Each row is a point. To make a cloud, some directions were put in groups of two or more. Within a group, all points are equally far from the middle, so they leave a hole (a ring in 2 directions, a hollow ball in 3). The other directions are filled evenly. Then the cloud was stretched, turned, moved and blurred a little. How many holes are there, and how many directions does each take, smallest first?
In the rows, 128 means zero.

Cloud:
[[131 135 164]
 [104 170 198]
 [164 192 174]
 [176 116  85]
 [147 178 180]
 [156 120 108]
 [163 135 187]
 [158 124 191]
 [171 156 130]
 [102 103 136]
 [132  79 187]
 [190 141 194]
 [127 133 185]
 [ 86 137 120]
 [171 101 198]
 [154 196  86]
 [ 90 151 191]
 [ 68 162 117]
 [ 75 159 172]
 [128 190  98]]
Holes: 0

Cloud (31 x 4):
[[115  61 199 105]
 [140 170 179 138]
 [124 134  58 106]
 [117  59 148 112]
 [ 79  98  69  84]
 [ 84  35  90  96]
 [ 71  40 122 137]
 [ 94  41 111 144]
 [109 163  70 142]
 [108  86  76  98]
 [ 51 134  92  92]
 [ 64 120 122 102]
 [210  88 154  74]
 [122  93 106 108]
 [170 118 117 148]
 [ 70 134 183  76]
 [140  88 118  96]
 [102 110 145  62]
 [111 159 166 114]
 [127  54  99 149]
 [139 126 103 116]
 [139 156 173 102]
 [108  47 126  91]
 [159 114  83 128]
 [ 89  51  85 127]
 [ 90 159 118  87]
 [128  59 128 133]
 [109  45  95 117]
 [ 71  82 206 136]
 [141  92  96  81]
 [ 83 133 147  86]]
Holes: 0

Cloud, 47 rows:
[[124 153 107 180 169  90]
 [111 164 173  94 143 157]
 [178 113  66  69  73 147]
 [151  82 126 193  81 121]
 [184 105 110  42 121 136]
 [206 156 151 153 150 137]
 [102  80 133 166  75 152]
 [207 100 127 160 162 124]
 [105 160 163  82 135 166]
 [140 176  88 141 177 112]
 [ 84 135  49  85 103 138]
 [155  85 165 102  57  87]
 [181 148 183 150  69 109]
 [172 157  68  97  45 107]
 [127 168 147 115  92 199]
 [123  68 146 122  51 147]
 [156 182  59 141  65 120]
 [109 163 119  44 115 154]
 [148 181  83 114 167 105]
 [107 164 178  89 138 115]
 [159 109 156 105  31 147]
 [196 112 178 163 108 107]
 [178  78 125 150 157 178]
 [141  65 168  90 141 160]
 [111  87 179 128 147 109]
 [ 74 146 105  92  57  92]
 [159  73 166  73 125 169]
 [142 178  66 132 137 169]
 [ 88 116 168 104 158 140]
 [103 141  56 167  96  80]
 [103 113  48 155  90  89]
 [ 81 157 100  89  54  93]
 [ 99  82 152  75 153 126]
 [157 174  53 103 101 156]
 [120  81 100 102  80  57]
 [ 97 109 128  82 143  70]
 [ 83  86 144  91 132 176]
 [136  87  75 150 177 154]
 [146  69  59  74  95 144]
 [148  86  62 162  88  82]
 [169  79 149  49 129 129]
 [131  90 131 201 106 101]
 [108  84  38 111  99 134]
 [169  84  49 127  82 139]
 [ 76 156 120  88  48 117]
 [127 165  91  47  82 153]
 [145  73  96 163 118 188]]
Holes: 3 (2, 2, 2)

Cloud:
[[136  92 148 192 143 112  76 175]
 [151 138 155  44 178 116  61  91]
 [184 137 177  78 146 108  94 126]
 [ 65  82 109  88 118  88 116  95]
 [124 113 153 200  69 167 129 119]
 [140 170 178 208  73  95 121 106]
 [176 208 154 150 155 109 175 187]
 [ 97 138 175 155 161  45 144 146]
 [191 193 129 100  86  79 188 163]
 [155 143 152 109 201  92  95 159]
 [117 201 169 131  68 136 178 128]
 [ 93 121 151 145 155 123 196 134]
 [ 66 139 226  98 139  96 105 115]
 [122 137 177  97 200  55  94 134]
 [143 185 151 239 113 137 148 170]
 [ 69 184 168 148 130  55  77 105]
 [ 76 158 156 155 144 186  78 150]
 [104 133 175 166 147 178 126 145]
 [ 87  97  62 115 169 100 103  76]
 [155  98 140 201 118  52 122 132]
 [172 109 169 215 165 110 130 123]
 [178 147  72 116 168 131 175 116]
 [ 86  87 120 195 112  92 134 109]
 [111 146 145 117 162 191 114 100]
 [193 138  61 169 155 149 122 103]
 [169 129 122 131  57 170 147  62]
 [179 152 185 151 164 106 166 171]
 [104  65 130 159 181 141 123 131]
 [161 163  62 151 120 142  77 177]
 [ 93  96  68 128 169 118 150 141]
 [150 154 108 121 211 132  68 102]
 [165 124 180  73 160  66 109 102]
 [139 155 140  71 143  63  90  76]
 [130 141 161 228  41  92 176 149]
 [218 146 136 177 140 129 108 148]
 [186 137  80 167 159  89 147 201]
 [173 117 102  99  88 135 166 191]
 [113  71 114 161  76  75 165 107]
 [154 147 117  93 119 125  61 195]
 [197 145 136 147 167 129  89 151]
 [154  94 117 164 155  51 172 162]
 [125 174 108 104 179 163 107 125]
 [169  80 163 171 101  42 141  89]
 [ 74 120 143 193 112  59 142 151]
 [162  62  88 140 123 173  65  92]
 [151 167 100 152 196  91  86 127]
 [201 130 111  97  79  72 176 106]
 [134 101 158 128  93  40 175 153]
 [127  70 187 100 175  59 122 101]
 [134 161 207 100 189 101 102 121]
 [193 144 102 123 170 136 108 148]
 [185  96 108 156 116 127  83 173]
 [165 147  90 159  73 137 100  69]
 [174 186 137 189 120 147  86 120]
 [100 150 161 193 180  91  59 109]
 [161 170 171 168 181  94 168 136]
 [184  57 102 182 123 157 147 140]
 [101 130 121 157  42 142 137 121]
 [206 185 135 165 132 165 133 123]
 [ 59  91 149 167  87 105  71 113]
 [132 139  95 152 171 185 100  94]
 [ 46 103 116  95 112  73 138 157]
 [160 127 144 130  94  25 167 153]
 [ 96 141 112  92 146 188  76 131]
 [118  94 115 220 128 139 152 137]
 [ 73 114 171 121  86 147 101 185]
 [125  70 170 115 137 156 131 149]
 [114 186 189 159  50 110 183 131]
 [108 117 156 211  83 102 141  85]
 [142 155 149 168 148  49  93  83]
 [ 87 153 191 181  73  90  86 147]
 [213 155 146 140 124 167  94  81]
 [146 100 166 176 127 116  55 170]
 [214 134 148 208 109 110 115 148]
 [146 154  65 139 119  73 132  80]
 [118 138  85  64 163  76 109 105]
 [143 110  74 200  66 151 146  95]
 [179 206 175 117  99 111 178 121]
 [176 139 154 223 138 106 136 175]
 [113 148 182  91 168  59 116 191]
 [137 135 122  64 153  64 124 177]
 [ 67 117 216 119 146  68  88  71]
 [189 172 194 161  66  97 141  74]
 [ 86  58  72 155 152 118  68  87]
 [149 181 128 107 184  84 121 189]
 [172 144  88 172 150  73  86 102]
 [ 60 112 182 106 139  83 146 151]
 [107 104  57 205 100 125 148 157]]
Holes: 2 (3, 3)

Cloud (105 x 9):
[[174  77 149 121 197 196 170 137  48]
 [ 65 151 135 175 140 161 167 138 142]
 [ 96 176 163 106 190  57 190 162 172]
 [124 104 201 127 150 131  95 183  81]
 [196 111  87 165 207  81 148 180 103]
 [116  70  61 119 184 128 201  84  65]
 [156 167 141  53 209 161 141 111 137]
 [135 121 122  94 168  84 170 160 104]
 [173 125 152 181 113  99 107 103 109]
 [ 58 182  87 116 105 100 129 106 154]
 [126 183 186 167 104 216 130  72 104]
 [101 124 162 155 183  92 184 105 159]
 [139 141 155 182 208  74 199 105  47]
 [141 158  82  77 219 176 120 162 140]
 [ 98  85  99 204 117 139 164 197 144]
 [159 150  99 153 157 105 160  81 190]
 [127  93 180 177 174 191 152 193  82]
 [155 135 109 119 175  99  82  58 101]
 [ 90 102 185 196 186 131 128 111  60]
 [114 182 120 118 119  49 172 197 148]
 [ 79 105 154 175 190 166 224 123 104]
 [144  56  55 111 163 121 215  64 133]
 [132 185  85  93 145 111 176 111 162]
 [162  74 159 139 172 157 200  66 114]
 [102 171 142 175 182 172 161 139  68]
 [102  93 197 139 172 159 147 147  79]
 [136 123 137 136 143 127 181 167  57]
 [127 102 145 156 111 149 112  89 134]
 [ 99 154 164 113 145 104 211 100 182]
 [188 113 152 180 128 150 164  92 109]
 [ 68 171 143 175 135 162 237 164 108]
 [115 178 131  95 203 180 103 164 106]
 [160  82 121 105 181 121 147  66 187]
 [152 109 155 188 150 148 222 134 106]
 [107  79 202 128 149  71 202  51 141]
 [136 163 156 170 116  59 193 125 135]
 [141 144 178 129 164 173 211 154 143]
 [ 87 168 165 137 128 145 189 107 143]
 [116 146 160 209 189 189 174  88 133]
 [169 141 153 158  89 179 164 110  94]
 [118 105 192 142 155 154 216 173 142]
 [114 142 179 106 168  85 186  80 100]
 [148 189 193 164 152 127  77 170 103]
 [160 182  82 187 138 163 143 140 138]
 [ 99  54 176 172 211 173 116 171  88]
 [128 140 172 150 217 144 214 171  87]
 [ 78 188 164 184 106  92 145 171  80]
 [153 122 128 172 166 154 101 167 121]
 [168 179  97 120 206  65 149  90 164]
 [ 53 151 114 104 205 130 141 106 160]
 [150 127 111 122 195 101  84  96 102]
 [109 128 147 124 179 140 104 150  98]
 [ 78  83  93 142 185  57 175 197 116]
 [155 161 132 149 190  90 135 168 138]
 [112 109 173 205 146 137 232 153  88]
 [ 78 199 177 172 204 133 141  88  46]
 [156 108 193 143 203 213 150 177 159]
 [165 156  94  67 205  54 130 133 129]
 [180 101 149  88 209 182 164 107 164]
 [143 227 109 198 144 153 109  89 112]
 [167  75 129 197 170 132 167 116 166]
 [126 151 138 117 123 156 118 129  83]
 [100 128 197  97 176 113 150 163 169]
 [140 121 146 134 145 130 208 120 188]
 [143  91 140 125 144  79 199 161 106]
 [150 113 182  98  76  90 177 144  89]
 [188 168 144 174 147 214 127 181 102]
 [171 135 197 176 147  76 164  78 125]
 [131 174 200 169 207 130 113 118 150]
 [103 207  90 154 126 148 143 159 121]
 [117 152 180  81 146  75 163 130  97]
 [139 144 137 133 224 214 134 145 147]
 [152 100  86 137 138  80 192 179  96]
 [ 99 125 112 145 143  80 188 111 128]
 [173 192 127 157 174 189 125 188 139]
 [161 162 136 134 100  56 159  81 128]
 [122 136 134  86 170 163  96 156 121]
 [ 50 138 138 145 217 190 130 153 168]
 [142 143 126 122 103 179 139 177 175]
 [158 164 211 124 128 106 142 136 179]
 [101 113 154 164  83  84 184 108 146]
 [144  85 112  97 146 124 105  89 118]
 [126  87  62 131 108 144 173 109  95]
 [119  77 192 145 199 138  97 134  84]
 [100  99  79 104 167 147 151  77  98]
 [187 123  89 141 222 174 101  93 117]
 [140 159 125 186 139 131  70 140 107]
 [159 158  95 187 135 180 124  96 106]
 [ 88  92 169 164 166 188 152 135 150]
 [163  95 189  66 199 186 196 139 177]
 [158 107 153 185 159 131 181 204 157]
 [139 150 174 117 140 190 151 161 177]
 [ 84 169 165 118 111  76 194 158 168]
 [137 105 137 102 201 162 188 127 106]
 [118 111 113  50 167 113 118 153 124]
 [166  95 162 136 198 129 160 125 105]
 [ 96 178  87  85 153 128 184 118 140]
 [199 108 138 178 164  94 128 103 102]
 [177 173  78 116 134 167 124  69 114]
 [ 84 152 110 126 149 128 164 102  74]
 [153 202 179 137 152 133 129 157 164]
 [169 192 168 156 198 168 196 171  88]
 [133 210 123 193 134 134 183 133  97]
 [171  80 108  86 174 187 128 147  81]
 [ 92 140 110 152 106  60 166 120 152]]
Holes: 0

Cloud (94 x 9):
[[ 67 146 166 107 113 129  80 145 205]
 [144 161 184 105  27 110 151 120 162]
 [ 95 136 156 143 123 187  95 137 183]
 [116 175 132 132 172  82 172 130 131]
 [134 159 121 126  86 154 211 116 153]
 [117  59 168 130 106 178 123 176 130]
 [ 70 100 194 156 160 157 104 132 139]
 [114 104 145  51 113 142 105 137 209]
 [135 166 183 143 107 194 140  75 107]
 [101 142 165 116 107  93  35  90 148]
 [119 130 186 110 156  70  66 137 162]
 [ 93 124  90  77  88 168  84 161 135]
 [104  65  89 181  75  93 118 106 142]
 [ 85  89 196 172 153  78 183 175 125]
 [172 150 134 136  67  60 136 163 134]
 [ 95 112 104 136  72 128 173  94 155]
 [112  58  98 112 134 109  89 149 164]
 [ 98 173 113  97  78 125  53  91 134]
 [134 164 194  80 161 143 115 128 188]
 [ 70 120 128 150 124  77 147 143 193]
 [178 153 158 107  61  90 173 169 184]
 [131 135 144 171 117 132 194  83 178]
 [154 156  61 159  97 113 119 114 147]
 [116 173 169 177  98 111  66  92 175]
 [162 108 203 124  83 119 168  88  77]
 [ 82  61 131 146  82  80  85 113 179]
 [137  92 119 139  52  75 133  70 171]
 [145 121 148 165 117 178 167  65 167]
 [122 101 131 151 104 161 164  42 135]
 [192  89 148 171 114 137 153 125 207]
 [109 140 115 158 141  90 181  74 160]
 [151 117 118 149  83 141 141 200 166]
 [132 167 177 143 151 155  75 137 150]
 [174 103 144 105  79  89 183 110 131]
 [127 146 189 200 124 107 159 184 142]
 [106 139 199 121 115 109 107  69 211]
 [155 132 111  84 128 113 142 153  93]
 [ 68 112 127 130 117 194 115 108 138]
 [104  96 193  86  80 117  94 110 136]
 [126  93 217 157 111 133  77 151 132]
 [133  85 151 160 108  43 107 157 109]
 [ 89 162  76 107 158  83 123 115 148]
 [147 215 170 152  96 177 148 112 143]
 [ 82  95 138 149 159 164 103 106  78]
 [139 149 153  98  22 132 179 144 169]
 [123  80 147 119  66 185 102 163 131]
 [153 105 166 142 137   7 124  96 123]
 [168 156 181 159  81  64 153  77 126]
 [109 165 186 141 135 111 171  52 149]
 [100 162 173 130  92 120 116  46 117]
 [187 167 152 139 120 104 152  50 135]
 [ 75 111 144 145  94 104 107 110 220]
 [115 146 187 180 155  60 182  74 111]
 [ 97 121 143  92  85 100  56 146 124]
 [182 169 132 178  90  98  78 106 134]
 [142 161 163 106 112 196 147  84 104]
 [144 160 175 143  19 130 157 124 102]
 [ 66 160 135 109 161 122  85  98 184]
 [ 97  72 108  95  97  73 130  78 155]
 [102  98 178 114  62 109 113  68 115]
 [152 108 107 143  82 188 127 104 191]
 [113 149 122 134  22  95 133 153 143]
 [136 123 191  81 159 100 112 134 200]
 [102  76 135 155 113 185 101 114 181]
 [163  97  88 160 159 115 146 138 135]
 [ 91 138 200  79 149 113 124 117 191]
 [ 32 175 182 108 109 140 179 133 156]
 [ 77  68 202 107  93 132 113 141 138]
 [184 158  95 102 133  80 103 136 120]
 [102 135  81 139  84 150 117  79 166]
 [ 70  90 148  95  83 149 101 173 150]
 [122 166 211 101 116 150  78 125 173]
 [ 65  95 180 134 106 101 187 113 171]
 [ 88 145 193 106  86  59 111  87 175]
 [152  84 112 127 113  65 161 165 152]
 [181  78 145 173  90 153 173 136 170]
 [110 141 210 148 146 101 117 190 122]
 [140  95 154 184  63 106 121 179  86]
 [ 90 128 201 197 119  98 182  79 159]
 [ 98 177 137 137 108 141 119  51 152]
 [ 59  81 187 128 142  94 132 110 177]
 [125 146 172 109 124 204 140 189 160]
 [152  96 169 155 158 110 130 174 174]
 [156 179 181 136  61 140  99 165 200]
 [193 143 212 178 132 112 136  97 163]
 [126 137  72 102 104  64 161 104 150]
 [148 161 188 143 156  36 155 124 166]
 [106  91 204 133 133 159 123  94 187]
 [161 139 128 130  97 108 100 198 208]
 [161  97 132 152 196 112 167 110 141]
 [ 65 156 186  97  82  73  89 121 162]
 [149 127 121 224 142 109 135  92 180]
 [185 117 189 146  81  66 165 114 124]
 [106 160 187 165  59 145 182 156 179]]
Holes: 2 (3, 4)
